Each point is reached from the start by the listed moves, each made 0, 1 or 2 times, or once backwards (-1), plus a little noise. Say if it took an odd or an even number of moves. Then give how often each move was made.

Moves:
(1): [ 38  16 -14]
(2): [-17  29  -7]
(3): [ 7  3 25]
Start: [-13  -2  -4]
Points:
[-25 -46  40] -> odd (-1, -1, 1)
[ 41  58 -64] -> even (2, 1, -1)
[ 19   9 -41] -> even (1, 0, -1)
[-18 -42  68] -> even (-1, -1, 2)

Moves:
(1): [19  2  5  6 -1  0 -6 -1  9  7  5  6]
(2): [-10  40  -7   7  -8   6   2  -6  -5  -2   3   0]
(3): [ -5   6  37   3   2   0  -1  -9   5 -11  -6   7]
(4): [  1 -21   0  30 -12  11  -2  -7 -10   2  -2  -2]
(5): [  2   1  -3   3  19   1   1   4 -10   5   2   5]
(6): [-1 -4  0 -6  1 24  7  7  4  9 -8  0]
(7): [ 9 -5 -2 -8  5 -1 26 -4 -4 -8 18  9]
(8): [ 10   5   5   3  -2  -2  -1  24   4  -6   2 -12]
(9): [-8 -1  2  7  5 -3  2  1 18  0  4 -7]
(10): [ 0 -1 13  5 -5 -8  8  8 -6 28  0  6]
(11): [  1   0   3 -13  -6  13 -16   3   1   2  40   1]
Start: [  9 -21  14  -3  -6   8  10   4   2   0  -5   0]
Points:
[ 67 -37 -23  10   4  51 -39  35  -3  10  94  -4] -> even (2, 0, -1, 1, 2, 0, 0, 1, 0, -1, 2)
[  8  77 -21 -12 -37 -12  35  36 -16  19 -34 -11] -> odd (0, 2, -1, -1, -1, 0, 0, 1, -1, 1, -1)
[  9 -71  77  38 -12  56  65 -51 -15 -19   6  42] -> even (0, 0, 2, 2, 0, 1, 2, -1, 0, 0, 0)
[ 25  25  30  95 -30  -2  44  13 -30  43  37  10] -> even (1, 2, 0, 2, 1, -1, 1, 1, 1, 2, 0)

Moves:
(1): [ -4   3 -15  -7   3 -19   3  -6   0  -1   1  -5   2   5   0  15   3   1
 -21  -1   0]
(2): [  2   2   1   9  -3  -6 -11   1   7  -1   4  -5  -9   9  -1   3   3   9
   1   0  -2]
(3): [ -2  16   5  -7  -7   7  -8  -6   0  -6   8   4 -11   1  14  -1  -8   5
   1  -4 -13]
(4): [ 2  3  9 19  7  4 -3 -5 -6  4 -6  8  9 11 19 18  5 -6 -3 -6  1]
(5): [ -5   4   4  -7   5 -20   3   3  19   7  -2   7  14   9  -7  -4  -6   7
   3 -11   0]
(6): [ 16  -5  -9   8  12  15  10  -9   0  -7   1  -9  -6   2  -9  -7  -8  -7
   1 -23 -14]
(7): [ -3  13   2  -4 -16   2  20  10  -1   1   0 -10  12  17   1   3  -4   6
   5   8  -1]
(8): [  9 -14   6 -10   5  -3   4  15   7  -5  -6   7 -13  -1   4  -4  -8   3
   0   1   6]
(9): [ 7  1 -1  3  1 -2  8 -8 10  4  5  1 -3 -4  6 -1 -8 -1  1  4 14]
(10): [  2 -13  -7 -13  -6   3  -3  -3  -7  15   3  -9   8   1  11   4   1   2
  -2  -6  -7]
(11): [-3 -3  2  4 -1  1 -5  6  5 -4 21  7 -4 -5  7 11  8 -9 -2 -9  1]
(12): [ -4   9 -10  10   5   6  -5   0  -5  14  -1   9  -9  -2  -7   9 -16   1
  -6   5   2]
(13): [  7  -9  -6  -1  -4  -2  -3  -7 -10 -10   7  18  11   3  -5  -3   8   3
   4   0  -3]
(14): [ -7 -14 -11   1   1  -4  11  -7  10 -10   7  13 -10  13   5 -16   4  -1
  -3  -7   8]
(15): [ -8   5   1  -4  -3   2   3   0   2 -10  -5  -3  -2  -9   6   6  -7   9
  10  -8   5]
(16): [-14 -12  15 -10   8  -1 -11 -16  17  -9  -7  -6   2  16 -16   9   8  11
  -6   8   3]
(17): [  3   7  -8   9  10  -4   5   0   9   9   6   6   3   1   4  12  11 -14
  12   0  -2]
(18): [  4  12   8  -2   2   0   1  -5  -3   6  -1  -3  -7  -1  -2  -3   2   6
   4 -14   8]
(19): [ -5   3   5   9   0 -17  17  -5  -6   3   6  -9  -7   0   1   7  -4   5
   9   5  -8]
(20): [ -3   7   2  -4  10  -4   4   2  -4  -2  -3 -16   3  -9  10 -11  -4  21
 -11   4   2]
Start: [ -5  -1  -1   2  -8  10   4 -14   5   2 -11 -14   0   4  10  12  -1 -12
  -3   8  21]
Points:
[ 33 -75 -26  29  56 -49  24 -84  84 -22  -1  29 -40  66  57  77  48 -25
   9 -88  84] -> even (2, 2, -1, 2, 0, 1, -1, 2, 2, 1, 0, -1, 1, 2, 2, 1, 2, 2, 0, -1)
[  1 -58  48  20  49  30  25 -53 -21 -10   2 -33  39  11  32  95  23   9
  43 -74 -16] -> odd (-1, -1, -1, 2, 0, 2, 0, 1, -1, 2, 2, 0, 2, -1, 2, 2, 1, 1, 2, 1)
[ -1  90 -25  76  -1  15  21 -47  58  -7  12  19  17  76  25  81 -62  16
  -2 -67  26] -> odd (1, 2, 1, 2, 2, 2, 2, -1, 2, -1, 1, 2, 1, 0, 2, 0, 0, 0, -1, 0)
[  2  59  21  23 -47  -8  24  13 -27   3  71  26  13  -2  47  46  -1 -14
  68 -16 -53] -> odd (-1, 0, 2, 0, 1, 0, 1, 0, -1, 0, 2, 0, 2, -1, 0, -1, 1, 0, 2, 0)
[-34  60  58  44  24  34  39 -82  50 -36 -32  -9 -20  74  40  54  -7  15
  69 -30   7] -> even (-1, 0, 2, 2, 0, 1, 1, 0, 0, -1, -1, 0, 0, 1, 2, 2, 2, 1, 1, 0)
